Each row is a point. Each copy is the shape, with its points in the same order, turned, moved and blurred by noise. Is it also mirrored, or only turned?

Shape (8 x 3):
[[ -2.2  -1.6   8.6]
 [  7.9  -3.1  -1.9]
 [  2.8   0.5   5.6]
 [ -1.2   1.0  -4.6]
 [ -0.5   1.0   3.7]
 [  5.6   1.1 -10.7]
 [ -1.3   3.5  -1.3]
 [  2.4   2.8   2.2]]
Copy 1 (8 x 3):
[[ -1.5   7.9   1.4]
 [  7.2  -4.2   2.4]
 [  3.5   4.3  -0.5]
 [ -1.7  -5.1  -2.8]
 [  0.2   3.0  -1.7]
 [  4.0 -12.0  -3.1]
 [ -0.8  -1.4  -4.8]
 [  2.9   1.2  -3.5]]
Copy 1 is: only turned
Copy 2 (8 x 3):
[[-8.3 -5.7  0.4]
 [ 6.8 -7.9  1.5]
 [-2.8 -4.5  2.7]
 [ 2.4  1.4 -2.6]
 [-2.7 -1.9  1.3]
 [11.8  0.1  1.0]
 [-0.3  2.0  0.7]
 [ 0.3 -1.5  4.5]]
Copy 2 is: only turned

Shape:
[[-3.2  0.8  6.2 -4.5]
 [ 0.4  3.5  1.6  1.3]
 [ 1.3 -4.4 -0.3  4.7]
 [-0.5  0.7 -6.1  0.3]
 [ 6.1 -4.1  6.5  6.2]
 [-6.3  1.4 -5.4 -1.3]
 [ 4.4 -4.7  5.0  3.8]
 [ 1.8  7.1  2.8 -2.1]
 [-4.0  1.2 -3.7  4.5]]
Copy 1:
[[ 3.3  2.3  9.8  4.4]
 [ 2.4  2.5  2.0  1.3]
 [-1.7 -0.8 -1.4  6.3]
 [-0.3 -5.9  0.2 -1.7]
 [-1.5  8.1 -3.0  8.5]
 [ 2.8 -7.7  3.7  1.1]
 [-2.6  6.1  0.7  7.9]
 [ 4.1  3.1  4.4 -4.0]
 [ 3.5 -5.9 -2.1  2.5]]
Copy 1 is: mirrored
Copy 2, 9 rows:
[[-1.3 -0.8  7.6 -2.8]
 [ 1.7  4.1  4.3  2.4]
 [-0.4 -1.1 -2.4  5.7]
 [-0.8  6.2 -4.1  0.8]
 [ 5.2 -5.3  2.3  9.0]
 [-6.9  7.0 -1.0 -1.3]
 [ 3.6 -4.8  0.9  5.9]
 [ 4.4  5.6  6.1 -0.6]
 [-4.4  6.5 -0.8  4.8]]
Copy 2 is: only turned
Copy 3, 9 rows:
[[ 6.6  1.9  2.5  1.1]
 [ 0.3  4.7 -2.4  2.0]
 [-5.4 -2.4 -2.1  1.9]
 [-5.7  5.0  0.7 -2.7]
 [-0.2 -5.9 -6.9  3.1]
 [-4.8  7.5  5.6 -0.4]
 [-0.6 -5.6 -4.8  2.6]
 [ 4.5  7.3 -3.6 -0.3]
 [-6.9  5.0  1.5  3.0]]
Copy 3 is: only turned

Shape:
[[-1.2 -2.0 -1.9  5.3]
 [-6.0  1.7 -5.9  3.7]
 [-4.2  1.6  7.1 -0.2]
 [ 8.5 -3.7 -1.9  4.3]
 [-2.9  2.4 -7.6 -2.1]
 [-3.2 -2.5  7.6  3.1]
 [-0.7 -3.7 -3.5 -6.9]
 [ 1.2 -2.8 -3.9 -3.3]
 [-4.2  0.2  3.4  1.7]]
Copy 1 (9 x 4):
[[ 2.8  1.5  4.8  3.2]
 [ 2.0  0.9  1.6 10.1]
 [-1.9  7.2 -3.3 -1.1]
 [ 5.2 -4.9  5.9 -3.8]
 [-0.5 -4.5 -1.3  8.8]
 [-0.8  8.1  1.7 -2.2]
 [-6.7 -5.0  0.8  2.3]
 [-2.7 -4.8  1.6  1.8]
 [-0.4  5.6 -0.3  1.3]]
Copy 1 is: only turned
Copy 2 (9 x 4):
[[ 3.3 -6.1  0.5 -1.3]
 [-2.0 -9.5  0.7 -5.0]
 [-3.3  0.0  6.3  3.3]
 [ 8.4 -0.1 -5.3 -0.7]
 [-4.9 -6.1 -4.5 -5.0]
 [ 1.3 -1.8  6.5  5.4]
 [-5.0 -3.5 -7.1  3.1]
 [-1.5 -3.2 -6.3  1.0]
 [-1.5 -3.3  4.4  1.6]]
Copy 2 is: mirrored
